Every row gives one point. The points of each table are mixes of a few directions, plus a little noise. Count the directions of each table, and those that both share. Where both have some left over, give the other angles between the two spaces (their principal angles), to ten degrees, smallest first.

First (4 x 3):
[[  4 -24  32]
 [ 23  34  -6]
 [ 27  31   2]
 [-53 -41 -29]]
Second (6 x 3):
[[ -4 -13   9]
 [  5  16 -11]
 [-11 -35  25]
 [ 23  76 -53]
 [  2   7  -5]
 [-15 -49  34]]
Directions: first 2, second 1, shared 1

First (7 x 8):
[[-52  -3  18   1 -25  27  20  52]
 [-27  17  56 -24 -12  25  56  -7]
 [ 23  -4 -12   0  14 -14 -18 -14]
 [ 52 -14  58 -50  31 -29  -3  -2]
 [ -8 -15 -55  31 -11  -8 -40  37]
 [-16 -14 -21  22  14  12 -36   4]
 [ 27  33 -46  21 -11 -13  21 -68]]
Second (9 x 8):
[[-44 -12  -2 -15  -2 -49  -4 -20]
 [-31  13  -2  39  33 -63   3 -73]
 [ 28  36  -5  26  23  28 -13 -19]
 [ -2 -14  -1 -29 -20  14  -4  34]
 [ 26  -5   5   4  -8  28   9  25]
 [-27   0  -3  -5   4 -31  -6 -20]
 [ 28 -75  28  -3 -52  17  68  80]
 [  5  57 -23 -28  18  40 -62  -8]
 [ 18   3   3  14   2  13   8   3]]
Directions: first 4, second 3, shared 0; angles 30, 70, 90

First (11 x 11):
[[ 36 -73  11  30  20 -91  31  27 -10  11 -36]
 [-30  55 -41 -48 -14  22  -6 -33  34 -51  26]
 [ 10 -14  19  20   2   9  -3  12 -17  25  -6]
 [ 27 -51  36  44  13 -20   6  31 -32  47 -24]
 [ -4   1 -45 -37   1 -65  24 -19  40 -63   0]
 [ -1   6  11   7  -2  22  -8   2  -9  14   3]
 [-31  55 -54 -59 -12  -1   2 -40  48 -73  25]
 [ 11 -18  31  29   2  20  -8  18 -27  40  -6]
 [ -2   6  14   8  -3  30 -10   4 -12  18   4]
 [-20  40 -18 -25  -8  32 -10 -18  16 -21  19]
 [  6  -7  37  32   0  45 -17  17 -32  49  -3]]
Second (11 x 11):
[[-31   4  25 -19   4 -40  27 -25  21 -51  36]
 [ -4  10  17  31   5  16   8  11 -22  40   5]
 [-17  14   4  -8   0  -9  12 -12   9 -18  17]
 [ 49 -59 -10  -2  -3  -3 -34  23  -5  11 -51]
 [ 73 -59 -60 -25 -15  21 -66  27   7   6 -83]
 [ 27   9 -50  -5 -11  43 -33  13  -3  25 -34]
 [-20  -6  45  18  10 -24  27  -3  -9   0  26]
 [-18  66  -6  46   1  61  11  13 -34  77  17]
 [-37  28  24   4   6 -14  31 -17   3 -15  41]
 [ -9 -28  46  10  10 -37  19  -2  -4 -13  15]
 [-15  19 -33 -49  -9 -13  -2 -28  37 -63  12]]
Directions: first 2, second 3, shared 1; angles 40

First (10 x 18):
[[ -4  -1   2  40  17 -20  46  64 -17  27   8 -23  -7  -6   1  30  27   4]
 [ 14  18 -22  38 -16   3 -13 -37 -31 -39 -24  23   9  26  -9  -9 -16 -16]
 [ 27  -3   6  25   1  29  -4 -54   6 -45 -18  66  21  18 -10   7  15  35]
 [-29 -12 -10 -68 -15  79  13  40  71  66  45  15 -72 -67  -7  85 -70 -55]
 [-14 -20  21 -68   8  -3 -17   5  40  30  19 -26  -3 -24  12 -19   2  14]
 [-15  17 -25 -35 -29  -8 -47 -26  -6  -1  -1 -31 -11   4   2 -39 -52 -49]
 [  8   0  12  29  17 -55   8   8 -35 -13 -15 -34  35  27  11 -44  46  30]
 [ 17   0  -4  55   7  40  41   9  -3 -13  -5  60  -8  -1 -15  68  12  11]
 [ -2   1   2   9   7 -35   1  15 -21   3  -6 -34  14  11   8 -26  19   8]
 [  4  -3  11 -23   2 -27 -24 -23  -2 -13  -7 -21  23  13   9 -47  15  19]]
Second (9 x 18):
[[ 40 -13  19  47 -11  23   6 -73   2 -80 -16  65  43  56 -11 -10  -8  32]
 [ -6  45 -39 -13  11   6 -49 -22 -26  19 -34  29 -18 -44  -7   3  38   5]
 [  0  11  -9  -8   5   2 -15 -10  -4   5 -10   9  -3 -12  -2  -1  13   6]
 [ -3   6 -13  18  -8   6  10  14 -10   4   2  -2 -12   1  -3  18 -18 -24]
 [ 36 -84  86  19 -10  -7  57 -29  55 -77  37  -3  72  95  14 -39 -32  47]
 [ -2  18 -14 -15  11  -1 -31 -21  -9   4 -21  19   0 -21  -3  -8  27  15]
 [-20  31 -35   0  -1   1  -9  31 -21  36  -6 -13 -37 -35  -5  23  -3 -35]
 [-24 -18  19 -44   9 -25  12  53  22  45  27 -62 -11 -20  16 -11   1  -5]
 [-22   4 -13  -4  -5  -8  18  57  -4  41  18 -43 -32 -21   3  23 -20 -40]]
Directions: first 4, second 3, shared 2; angles 80
